Every row gives one point. Each copy is the shape, with its points in the same order, stretched, turned, moved and blurred by noise. Is it also mirrored, or only turned?

Shape (8 x 3)
[[ 20   5  10]
 [ 11 -28 -13]
 [-15   8   6]
 [ 25  -4  15]
 [  8  33  49]
 [ -6 -11   3]
 [ -8  -6  25]
 [ 14  31 -30]]
Copy 1 (8 x 3)
[[  4  21   6]
 [-15 -11 -16]
 [ 14  -7  25]
 [ -7  24   4]
 [ 14  40  51]
 [ -2  -8  11]
 [ -8   0  30]
 [ 44  13 -17]]
Copy 1 is: mirrored
Copy 2 (8 x 3)
[[  6  16   4]
 [  3 -21  -9]
 [-20  14   7]
 [  9  12 -10]
 [ -7  60  -2]
 [-10  -8  -7]
 [-20  20 -16]
 [ 15   4  46]]
Copy 2 is: mirrored

Shape (7 x 4)
[[ 18   2 -23   5]
 [ -9   7 -16  -1]
 [ 19  -4  32 -15]
 [ 16 -17 -32 -10]
 [ 22  46  37 -23]
 [-28 -13 -21   7]
 [ 19 -26   0 -40]]
Copy 1 (7 x 4)
[[  5  16 -22  20]
 [ -5   5 -16  -6]
 [ 15  24  33  10]
 [-15  12 -21  32]
 [ 20  60  28 -19]
 [-14 -22 -19  -6]
 [-26  23  19  34]]
Copy 1 is: mirrored
Copy 2 (7 x 4)
[[ 13  -6 -34   3]
 [-14   4 -24  -1]
 [ 14  -9  20 -16]
 [  7 -24 -41 -10]
 [ 23  35  21 -27]
 [-36 -11 -29  10]
 [  8 -34 -10 -38]]
Copy 2 is: only turned
Copy 3 (7 x 4)
[[  9 -30 -20 -13]
 [-10 -12 -15 -12]
 [ 14  -2  33 -17]
 [ 20 -18 -32 -32]
 [-21 -35  57 -20]
 [ -7  10 -34  -5]
 [ 26  -1   2 -52]]
Copy 3 is: mirrored

Shape (11 x 8)
[[-24 -22 -13  43  -3 -23   8  -4]
 [-10 -28 -22 -10   2 -36  12 -45]
 [ 27   6 -12  21   2   9   3  -4]
 [-18  18  -2  32 -10  23 -16  -2]
 [-28 -17  22 -33  17 -33 -29 -12]
 [-17 -15  14  41 -33  16  -6   0]
 [  8   3 -19 -49  39  33  -9  -8]
 [  2  19 -38  14 -14  22  -6   8]
 [ -3 -12  29  10 -22 -16 -11   5]
 [-15 -15 -28   2  -9   0  34  -3]
 [-27  17  19  13 -12  12  13   2]]
Copy 1 (11 x 8)
[[-32 -19 -12  40  12  -4   2  -7]
 [-23 -39  34  11 -12  21   6   5]
 [ 25  12   1  28  11  24  12  -2]
 [ -8  40 -19  29   1  18   3 -24]
 [-23   4  25 -45  -2 -10 -13  -6]
 [ -5  11 -29  36  -8  -4   2 -51]
 [ 21  17   2 -53  10  56  19   7]
 [ 10  26 -23  28 -11  34  15   8]
 [  2   6   3   8 -11 -27   1 -31]
 [-15 -19 -16  15 -10  21  41  -2]
 [-22  33 -11  10   0   2  35 -34]]
Copy 1 is: mirrored
Copy 2 (11 x 8)
[[-14  -7 -29  15  21 -14  25 -43]
 [-32 -41 -37  -2  -9 -53  11 -24]
 [ 23   2 -13  13   1 -14  -7   4]
 [ -8  22 -11  27  -6  11  -9 -17]
 [-60 -33  15 -11  13 -35 -18 -22]
 [  4  -3  -3  18 -14  19   7 -48]
 [-34 -31 -15  10   3 -13 -33  54]
 [  0  23 -32   3  -5   9  -1  11]
 [ -2 -12  22  -6  -5  -8   2 -39]
 [-18 -23 -34  11  -7 -10  39  -1]
 [-17   3  12  28 -17   0  19 -14]]
Copy 2 is: mirrored
Copy 3 (11 x 8)
[[-23  -9 -27  53  -2 -10  -9 -14]
 [-41 -24 -19  -2  19 -26   6 -50]
 [ 18  10 -26   3  -2   0  -3   0]
 [ -4  35 -10  34 -17  22 -17  -6]
 [-39  -7  44   0  13 -11 -22 -21]
 [ -4   0 -11  45 -36  19 -12 -15]
 [  0  20   2 -42  37  40 -10  -6]
 [ -5  34 -46  -1 -12  13 -17   2]
 [ -7 -12  25  15 -23   1  -7  -2]
 [-30  -5 -32  10  -5   5  21  -4]
 [-15  28  10  24 -13  20  10  -2]]
Copy 3 is: only turned
